Each row of a before or after table is a point. One or more steps were done to the points. Then noise was added and the rows were shuffled. The steps act on columns, c1 being the first. Write out the steps. A step turns or swaps two columns, mirrors them in a line or flattens them onto one, adds a multiple of one to another, or multiplies or shifts one. Angles are multiples of 10 degrees, from the lower column toward the higher: turns from -170 to 170, lines from 10 to 170 but not 90. Use the fewest steps. Two steps may share a column if one is a turn and the other turns, adds or multiplies; they go together, in the order done. Otherwise the lowest column goes first.

Before, 9 rows:
[[ -9   1  -6]
 [  0  11  -5]
 [  2  -8   7]
 [ -1   4  -5]
 [ -9   1 -14]
 [ -9 -14  -4]
 [ -4 -20   4]
 [  1  11 -11]
 [-30  11  -3]]
After:
[[-18  -5 -13]
 [  3   6  -8]
 [ -8   4 -19]
 [  2 -11  11]
 [-17 -14   1]
 [  0  -5  11]
 [-59  -3  10]
 [ -2  -5   5]
 [-18  -7   1]]
Steps: multiply c1 by 2; swap c2 and c3

Before (11 x 6):
[[ 10   6 -14 -16  17  -1]
 [  3  16  -8 -14   9 -38]
 [  5 -25  16  14  14   9]
 [ 21  15 -22  -7  30  -2]
 [ 13  18  -9 -18   1 -23]
 [ 17  25 -12 -33   2 -11]
 [ -7 -12  -5  14 -18  12]
 [ 14 -11  20  32 -15 -13]
 [ -2  -5 -23   2 -29   4]
 [-19  13 -15   4 -25   8]
 [  1  11   9  13 -11   2]]
After (11 x 6):
[[ 10  -4  12   6 -23 -10]
 [ -9 -32 -12 -21   2  -3]
 [  2   6 -29   3 -58   2]
 [  3  -8 -30 -22  60 -10]
 [ -8  -4 -17 -18  36  -4]
 [ -4  -2 -19  19 -49 -16]
 [ 35  -6  27   4 -30  16]
 [ 14  22  19   2  29  17]
 [ 10  18  -7  13 -35   4]
 [ -8 -40 -11  -7  18   5]
 [-23 -23 -15 -32   4 -16]]
Steps: turn c1 and c4 by -60 degrees; turn c2 and c6 by -120 degrees; multiply c3 by 1.3; multiply c5 by 2

Before:
[[-11 -16   5 -32 -31  21  32  -7 -19]
 [ 23  14  54   8  17 -20   0  42  10]
 [  5  46  27  -9  44 -34  15  29   9]
 [-12 -10  40  -2  54 -16   9  30  23]
 [ 14  29 -25  48  -9 -11 -14  -2   9]
 [ 23 -53 -29 -33 -21  24  33  -3 -58]
 [ 21  13 -25   2  -9 -31 -33  25  33]
 [ 32 -34   2 -22 -13 -12  31 -29 -13]
 [ 25   0  34 -15  39   4  43  41  36]
 [ -9  25  -4  42 -13 -60  26  27   6]]
After (10 x 9):
[[ 24  -5   6  55  17 -20 -13  41   9]
 [  5 -14 -10  27  44 -35 -46  29   8]
 [ -8   2  41  -3 -13 -61 -30  29   6]
 [-12  12  -3  41  54 -15   6  31  23]
 [ 14 -22  48 -24 -10 -12 -20  -2   7]
 [ 25  26 -14  35  39   4 -14  42  34]
 [ 22  46 -32 -31 -22  26  35  -2 -59]
 [ 32  34 -20   1 -13 -11  18 -30 -12]
 [-12  29 -33   6 -30  20   1  -7 -19]
 [ 21 -27   3 -24  -8 -32   0  24  31]]
Steps: multiply c7 by 0.7; turn c2 and c7 by -120 degrees; swap c3 and c4
